Each point is reached from the start by the listed moves, each made once or not at all, plus a little noise. Is the number of moves made odd or even? Then give how often each move was made.

Moves:
(1): [ 65  21   0  -3  13 -17]
(2): [-20  53  -2 -14  -6  29]
(3): [ -7 -10 121 -25 -27   6]
Start: [ -6   1 -12   1 -23   8]
Points:
[-29  59 -14 -13 -26  35] => odd (0, 1, 0)
[ 35  77 -13 -15 -14  16] => even (1, 1, 0)
[-16  -8 105 -23 -50  15] => odd (0, 0, 1)

Moves:
(1): [ 47  -7  -8  13  29   1 -10   0 -15   2 -26]
(2): [-14  64  12  -5 -18 -30   9   7  19 -12 -16]
(3): [ -8 -46  66   1  18  -3  40  -6 -25 -13   3]
(4): [-18  -5   1  71 -43  14  41  17   2   6 -13]
(5): [-35   7  -7  10  61  27   5  22  46  15 -25]
(6): [  4  13  18 -15  -7  45  -4  13   6  20 -20]
(7): [  2  12 -26 -12  -1  -4  35   4   2   2  -3]
(8): [ -4   4   0  -2  -7 -11  -5  46 -16 -21   7]
(9): [ 18 -18  25   2 -32 -22  16  19  47  24  10]
Start: [-39  37   1 -16  18  27 -20  30   3  28  36]
Points:
[-58  70  98 -35  12  38  26  45   4  22   4] => odd (0, 1, 1, 0, 0, 1, 0, 0, 0)
[-84 121  23 -23  58  71  -9  74  72  52 -23] => odd (0, 1, 0, 0, 1, 1, 0, 0, 0)
[-55  37  -7 -13  45  28  37  76  99  70  19] => odd (0, 0, 0, 0, 1, 0, 1, 0, 1)

Moves:
(1): [ 61   2   6  10  13   3  -2   9 -21   0   8  -3  -8  -2   7 -15   2  20
  -3 -16]
(2): [  0  34   4  -6  11  -3   1 -14   2   0   0 -11   3   2  11  18  -9  -9
  -5  -8]
(3): [ -2 -14  34  -3  -7   2 -15  10 -10   8   3 -30   8  -1  -4  -1   6 -12
 -17   8]
(4): [ -4  -6   6  39  14 -16  12  21   0   1   7  -7  17   5  -7   9 -10  -8
  -4   2]
(5): [  3  -8  -4  -4  31  16   4  17   0 -11 -12  13   1   1   6  11   4   4
   2  16]
(6): [ 13  -3 -18   9  -3  40  -9   3   5  24  -1   3   8 -11  -2   2 -18  -8
  -5   3]
(7): [ -4   3   0  -7   5  15  40  -7   2  13  -9  -7 -27  -6 -16   7   9  -1
  22  -1]
(8): [-19  19 -18  -8 -14  16   9  35 -17  22 -20   7 -15  10  15  -3   4  15
  -9 -11]
(9): [ 10 -16  12  -1   0  -5  -1  10  25  12   6   7 -12   4  15   8   5  -2
 -12   0]
(10): [ -8  -1   8  -7   5 -15  -8  -8  -3  29   1  13   4   3   3  -2  11  -1
   4   0]
(11): [  0  -7  -9 -15   2   3  10   3 -13   2  21   8   7   5   4   2 -10   4
 -18   6]
(12): [-12   4  17   1 -11   0   5  -7  -7  -6   2  21   8 -16   4  15  -8  -5
  -1   4]
(13): [ 15   1  -9 -12  -4 -12  17   8  11  -1 -10   5  39 -12   5  12   5  -1
   0   2]
(14): [ 20  11   4  -9  -9  16  -3 -12 -11  -9 -12  19  -2  41  -4   4   9 -13
 -10  19]
(15): [  4 -11   1  13 -12  -1   5 -26  -1   5   0 -15  -2   7  33 -10  10   7
   4  11]
(16): [  9 -13 -16   1  -4   1  -5  14  -9  -6  -3  -2   6   5  -1  32 -11   5
  10   4]
(17): [ -8   8  -8  11 -10   7  -4   1  -1  -7  28  -1  -1  10   4  13  56   8
   1   2]
(18): [  2  -4   8   8  -8   2  -2   1  11   3  -1  -4   6   9 -10  -1  -5  41
   4   9]
(19): [ -2  11  15 -13  -1  13   8   9   1  -1  10   9  -3   7  10 -13 -13 -16
  30   5]
(20): [  5  13  -5  -6  -5  -3   3  -4   2   1   0   4 -14  -8   0  -9   8  -3
   4  28]
Start: [-12 -10 -36  11 -24 -23  36  26  -2  -6  20  27 -17  -1  -5 -16   0 -18
 -19 -23]
Points:
[ 85  15 -20  27 -30 -23  46  65 -43 -16  61   1  43  52  -1  47  40  14
 -56  32] => odd (1, 1, 1, 1, 0, 0, 0, 0, 0, 0, 1, 0, 1, 1, 0, 1, 1, 1, 0, 1)
[ 38  -5  27  16 -44 -43  50  35  15  37  19  14  34  60  45  32   4 -29
 -10  56] => even (0, 1, 1, 1, 0, 0, 0, 0, 1, 1, 0, 0, 1, 1, 1, 1, 0, 1, 1, 1)
[-31 -19 -72  54 -48   4 102  68 -30  28  43   4 -27  44  16  32  43  52
  -9   2] => even (0, 0, 0, 1, 0, 0, 1, 1, 0, 0, 1, 0, 0, 0, 1, 1, 1, 1, 0, 0)
[ 61  -4 -37  11 -78  21  34  61 -75  14  43   7 -35  74  38  -5  67  54
 -53  36] => even (1, 0, 1, 0, 0, 0, 0, 1, 0, 0, 1, 0, 0, 1, 1, 1, 1, 1, 0, 1)
[ 75 -28 -26  35   0  52  49  44  -8  31  40 -21 -42   9  45  49  54  -4
 -23  -3] => even (1, 1, 1, 0, 1, 1, 1, 0, 1, 0, 0, 0, 0, 0, 1, 1, 1, 0, 0, 0)
[-22  19   1  42  -7 -31  75  29   8   6  45  50  57  14  54  36  41   2
  19  18] => even (0, 1, 0, 1, 1, 0, 0, 0, 0, 1, 0, 1, 1, 0, 1, 0, 1, 1, 1, 0)
[ 60 -26 -53  17  -8  13 105  33 -16  -2  43  24  -3  11  27   4  70  64
  -6   4] => even (1, 0, 0, 0, 1, 0, 1, 0, 0, 0, 1, 0, 1, 0, 1, 0, 1, 1, 0, 0)
[  0 -18 -34  50 -75   9  47 121   6  46  31  27  33  -6  10  61  30  12
 -48  25] => odd (0, 0, 1, 1, 0, 1, 0, 1, 1, 0, 0, 1, 1, 0, 0, 1, 1, 1, 0, 1)
[-25   1 -47  41 -15  -6  75  71 -35   3  14  38  14  28  50  56 -35  35
 -36  10] => odd (0, 1, 0, 1, 1, 0, 0, 1, 0, 0, 1, 1, 0, 0, 1, 1, 0, 1, 0, 0)
[ 97 -29 -34  38 -14  44  64 102 -10  -4  63  93  51  45  26  62   5  12
 -23  32] => odd (1, 0, 0, 1, 1, 1, 0, 0, 1, 0, 1, 1, 1, 1, 0, 1, 1, 1, 1, 0)

Moves:
(1): [ 17  -4   4 -19   2 -13  -4  16 -18 -14  -8 -19  -7  -2 -11   2 -14  29
 -16   9  -2 -16   2   3]
(2): [  6   7  24 -17 -22  -8  -9  17   4 -26  17  -6 -11  10  19  -5  15  11
   9   4  20 -29  27 -13]
(3): [  1 -33 -29  34  20  11 -26 -11  27 -25   5  10   4   5  32   2 -27   0
  -7   8  25   6 -17 -39]
(4): [ -8   9   6 -17   3  -5  -1   3   0 -11  -8  19 -13  12  -6  28  26  17
   8  -1  -3  15  13   3]
(5): [-13 -11  -1  -7  12 -10   1 -10 -14   6  -8 -13  10   3   1 -18   2  12
  -5 -10  -9  -9  -4  -9]
(6): [ 13   5  -2   7   1  -3 -10 -11 -27  -1  -2  -5  -7  20  -2  11  -6  -6
   3   7  -5   1  -3  -2]
(7): [ -8 -18  10 -11   8   1  32  12 -21  -4 -25  22  15   8   6  17 -22  -1
 -37 -11   4 -26  10   7]
(8): [ -4   3  -6  -4 -13 -14   1   7 -11  -8   7   6   8  -4  -3   7  -9   6
 -16  -5   5  -8 -16  -5]
(9): [ 23 -24  -4 -10  25  -5  15  12  -9  -1  -1 -35   5  34   1  21  -2   3
   5   7  -3 -11  13   1]
(10): [-14  21  12   3 -15   7 -12   4   2  -1  -8 -24  -3   3   7  -3  18 -29
  24 -17 -17  -6 -17 -10]
(11): [ -3 -22  -7  13  -9   5   9  -3  -7   0 -12  -7  -6  16   7   3  -3  -6
  10   8   4  17  -7  11]
(12): [  9 -20 -32   8 -13  -4  -7  14  -2 -16  -3  -4  -9   9 -14 -13  10  -4
   3 -16  -5  10  11   7]
(13): [  2  -3  -6  13  -2  -3   3  13  -4   9  -8 -12  -4  -6  -6  -8  -8  17
   1 -18   0  16  -2  -3]
(14): [ -4 -10  -4  -3   6  -3  -7   3  -8   5  -3  -2  -6  -1   0   3   8  -9
  11  -4   6  -9 -12  -6]
(15): [ 35 -30   9  14  -3 -27  22  -1 -21 -13   4  25  -5   1  -6  10  -7   6
  -2  -6  -9 -12 -13  15]
(16): [  8  10  -3  23   0 -16 -10  10   1  -1  -1  -3 -12  13  -7  -2  -3  -2
   8   1  -3  -1  -3   1]
(17): [ 14 -24  -6  -4   8  -1   6   9   0  10   0   6  -9  13   5 -13   1  -4
   4  13  -3   8   5  -8]
(18): [  4 -13  24   1   2 -19  10  12   5   4  14 -12   1   0  20  22   2   6
 -17 -31  -8  10  20  18]
(19): [ 12 -14  13  29  -2 -10   2  15 -13  13   1  -7  11  -4   4   9  12  10
 -11   2  -9  -4   9   8]
(20): [  1   0  11 -22  18  -4 -13   2  13   0   2  13  18   8   3  -9   9   7
 -10 -18   8 -15 -23   8]
(21): [ 11   1 -11  17   4  -5   5  13 -10  19  -9  12 -14   0  23   7  19  -1
  -3  17  -6  10  11   9]
(22): [-13  35  25  -6  22   4  10 -12   1   0  13  10   0  -2  -1  12  32  12
 -26   8  -2   3  10   3]
(23): [-13  12   6 -11  21  -7   2  23 -18 -12   4  18   5   6   5  15   3   3
   7   3   1   3  -1   1]
(24): [  3   2  -1   0  -2  -8   1  -3   7 -10  -3  -4   8   2  -7   7  -5  -7
   4   1  12  14   3  -3]
Start: [ -7  -8 -18  26 -20   7  15 -11   3   2  -4  -2 -11   0   4  -3   1  19
  -3  -2 -11  -1   2   9]
Points:
[ 81 -97 -21 114  30 -52  29  54 -48 -13  -5 -19 -54  81  61  81  73  43
 -24 -28 -56  46  44  15] => odd (0, 0, 1, 1, 0, 1, 0, 0, 1, 1, 0, 1, 1, 0, 1, 0, 1, 1, 1, 0, 1, 1, 0, 0)
[  84  -86   -7   21   26  -91   44   72 -121  -29  -19  -11  -25   69
  -20   88    4   84   -4    4  -25   -5   -3   15] => even (1, 0, 0, 1, 0, 1, 0, 1, 1, 0, 0, 0, 1, 1, 1, 0, 1, 0, 1, 0, 0, 0, 1, 1)
[ 10 -21  47  71  11 -58   2  42  11 -72  26   5 -16  55  71  44  28  36
   0 -61  18   4 -20   1] => even (0, 1, 1, 0, 0, 0, 0, 0, 0, 1, 1, 0, 1, 0, 1, 1, 0, 1, 0, 1, 0, 1, 1, 1)
[  70  -56   34   -4   24  -86   15   65 -100  -27   -9   38  -34   66
   38   35   60  106  -14   17  -30  -52   25   26] => odd (1, 1, 0, 1, 1, 1, 0, 0, 0, 0, 0, 0, 0, 0, 1, 0, 1, 0, 1, 1, 1, 0, 1, 0)
[  46 -113  -54   82    1  -10   -4   49  -55  -17  -63   -6  -19   73
   63   13   -2   14  -41    1  -18  -14  -16    9] => odd (1, 0, 1, 0, 0, 1, 1, 0, 0, 1, 1, 1, 0, 0, 0, 0, 1, 0, 1, 1, 1, 0, 0, 0)
[ 11 -23  48  -3  42 -71  46  62 -64 -11   9 -78  21  49  27  59  42  57
 -50 -22 -46 -18  25   9] => odd (1, 0, 0, 0, 1, 0, 0, 1, 1, 1, 0, 0, 0, 0, 0, 0, 1, 1, 1, 0, 0, 1, 1, 1)
[-41  10  14  32  57 -17 -15  41  10  -9   0  30 -22  24  81  67  82  41
 -15 -55  -7  31 -15  -4] => even (0, 0, 1, 1, 0, 0, 0, 0, 0, 1, 0, 0, 1, 1, 0, 0, 0, 1, 0, 1, 1, 1, 1, 0)
[ 12 -67 -37  72  17 -13  -4  -4 -10 -43   0 -77 -25  87  49  64  29 -22
   6 -32  -4  35   2  -9] => even (0, 0, 1, 0, 0, 1, 0, 0, 1, 1, 1, 1, 0, 1, 0, 0, 0, 1, 0, 0, 0, 1, 0, 1)

Moves:
(1): [ 12 -22   4  42 -21  22  49  18  11  13  -6  12 -15   5  13  30  12  12
  -7  15   0   1   4  17  11]
(2): [-12 -24  12 -18   6  -4  -9 -17   7 -12 -22 -18 -11  10 -20 -23 -24  -5
   2 -23  -2  10 -18  -7  14]
(3): [-12  10   7  -5  20  10  14 -23  13 -13  18 -10 -13  -2   8   6 -13 -24
   8  -8  20 -10  -5 -11   9]
(4): [ 12   4 -11  -1 -11  -3  -5  -2  14  18 -11   0  19  -3  10   8  -8   5
  14   0 -10   3   8  14  -1]
(5): [  3   1  15 -15  12  22  17  21 -13  -6   3  -3 -12  -6  -1   9   9 -12
   6  -6  10  14  -3  -1  16]
(6): [  1  -6   8  17   5  14  -7  -2   0  -4   8   0   9 -12   9   9  11  -8
   6  13   1   4   4 -12 -12]
(7): [ 17  -6  22 -10  20  15  12  -8   0  -1 -22  -6   5  20   0 -16 -26  13
  -6   1   8  -2 -10  -9  10]
(8): [-10   1  10  21  -3   7   2  -8  17 -10  18   0  10   1  15  -5  -1  11
 -22 -16   0  -3 -27   8  21]
(9): [  9   2  -3   8  -7   4  -4 -12 -15  -3  24 -11  -6  -4  -4 -27  -4  -2
 -38  -8 -17  11   4  -5  16]
(10): [ 10  24  -3 -12  -3  -9   3   8  -7  12  -1   2  -3   9 -12   7  -5   6
  17   7 -22   3  -7   4   0]
(11): [-12  33 -11 -32 -16  -2 -31 -13  10  11   4  14   2 -14  -6   0 -20 -19
   8   8  -3 -11   2  -4 -10]
(12): [  5  -8  -8   9  -3 -12   6  29   8  13  22  18  -9  -7  25  10  30  -1
  -3   9   8  11  10   2 -29]
(13): [  1  -5  -7 -17   2  12  -5  -4  37  -6 -15  -1   8  -3  -1   7  -3   7
  16   3   3 -15  16 -28 -17]
(14): [ -9  -4  -1  46  21  19  -4 -13  22  24  -9  -6  11  18 -14 -14 -20   5
 -33   0   8 -19  -5  -9   2]
(15): [ 11   7 -21   1 -13 -30  -4   6  18 -10  -1   4  -1   3   0   5  -8   3
 -29 -13  12  10  -8   5 -11]
(16): [  8 -23   2  20  -5  -5  -3  18 -25 -27  -1  -3   5 -16  23 -20 -12  16
  18   6 -11  30  11  -2  13]
(17): [ -7   2 -35  -7 -23 -45 -19  17  -3  14  20  -5 -20  -4  -9  20  18 -23
  -4 -10 -12 -49 -18  -9 -35]
(18): [ 11   2   1   5   3  14  40  13  -2 -11  -2  20 -12  23   5  -6  20 -23
 -23   1   6  12  -5  30  11]
(19): [  5 -14 -23 -14   9  -7 -21 -17  12  -3 -18   4 -11   2  18   9  -6   0
  -2 -11   1 -16   2 -30  -3]
(20): [ 29   7  12  21  -1   6  -1 -14  13  24  -9   6   4   7 -13 -10   7  17
   0  -9   7  -7 -11   1  24]
(21): [  5 -23  -7  -1  -5  -2   3  13   0  -8  18  14  -1  -2  -9  13  -8  -4
   1 -10   6  -2   8  -7  -5]
(22): [ 10   3   7  34   1  10   4   0 -20  23  -1  -3   0   8  -1  10  12  14
  12  -9  -5 -18  -6 -15 -18]
(23): [-15  12  19  13   2 -15 -38 -18   1 -18   2 -20   7   9   7 -19 -17   0
 -11  -2  -9   1   3  10  15]
(24): [  6 -12  -4 -15  -3   4  -8  -8   2  -4  -4 -11  -7  13 -10 -10   2  12
   5  -7   8   6 -14   4   9]
Start: [  1 -10   0 -26   1  19  -3 -20  -9  -1  23 -35 -17  -1  15   3  -4  -7
  26  -3   8  -9   7  -4  -5]
Points:
[ 68 -64  53  93 -10  95  57  22  -6 -21  20 -14 -25  15  45  23  26  10
  44  -3  17   9  21  -8  36] => even (1, 0, 0, 0, 1, 1, 0, 0, 0, 0, 0, 0, 1, 0, 0, 1, 0, 1, 0, 1, 1, 1, 1, 0)
[ -33   -1   11  -11   11   31  -67  -72   92  -52    8  -77    6   -1
   42  -39 -121  -18    1  -56   24   -2  -17  -29   49] => odd (0, 1, 1, 1, 1, 0, 0, 1, 0, 0, 1, 0, 1, 1, 1, 1, 0, 0, 0, 0, 0, 0, 1, 0)
[ 67  -5 -14  81 -40  74  26 -35  71   7  30 -10 -10  30  19 -28 -27  28
 -54  -2   1  13 -34   7  53] => odd (1, 0, 0, 0, 0, 1, 0, 1, 1, 1, 1, 0, 1, 1, 1, 1, 0, 1, 0, 1, 0, 0, 0, 1)
[108 -59   9 102   9  62  85 -12   3   0  34  -3 -63  24  99   1  19  10
 -35 -21  38  21  -4 -31  19] => even (1, 0, 1, 0, 0, 1, 1, 0, 1, 0, 0, 1, 0, 0, 1, 1, 0, 1, 1, 1, 0, 1, 0, 0)
[ 75 -32 -41 -39 -11 -52 -37 -24  25  54 -13 -45 -69  61  -6   8  -4  29
  17 -67  11 -60 -69 -56 -43] => even (0, 1, 0, 0, 0, 0, 1, 0, 0, 1, 0, 1, 0, 0, 1, 0, 1, 0, 1, 1, 0, 1, 0, 1)
[ 61 -32 -43   8 -14 -22  31  25  -5   2  43 -36 -55  35  67  12  11 -15
  20 -34  31 -17 -31   5 -45] => even (0, 0, 1, 1, 0, 0, 1, 0, 0, 0, 0, 1, 0, 0, 1, 1, 1, 1, 0, 0, 0, 1, 0, 1)
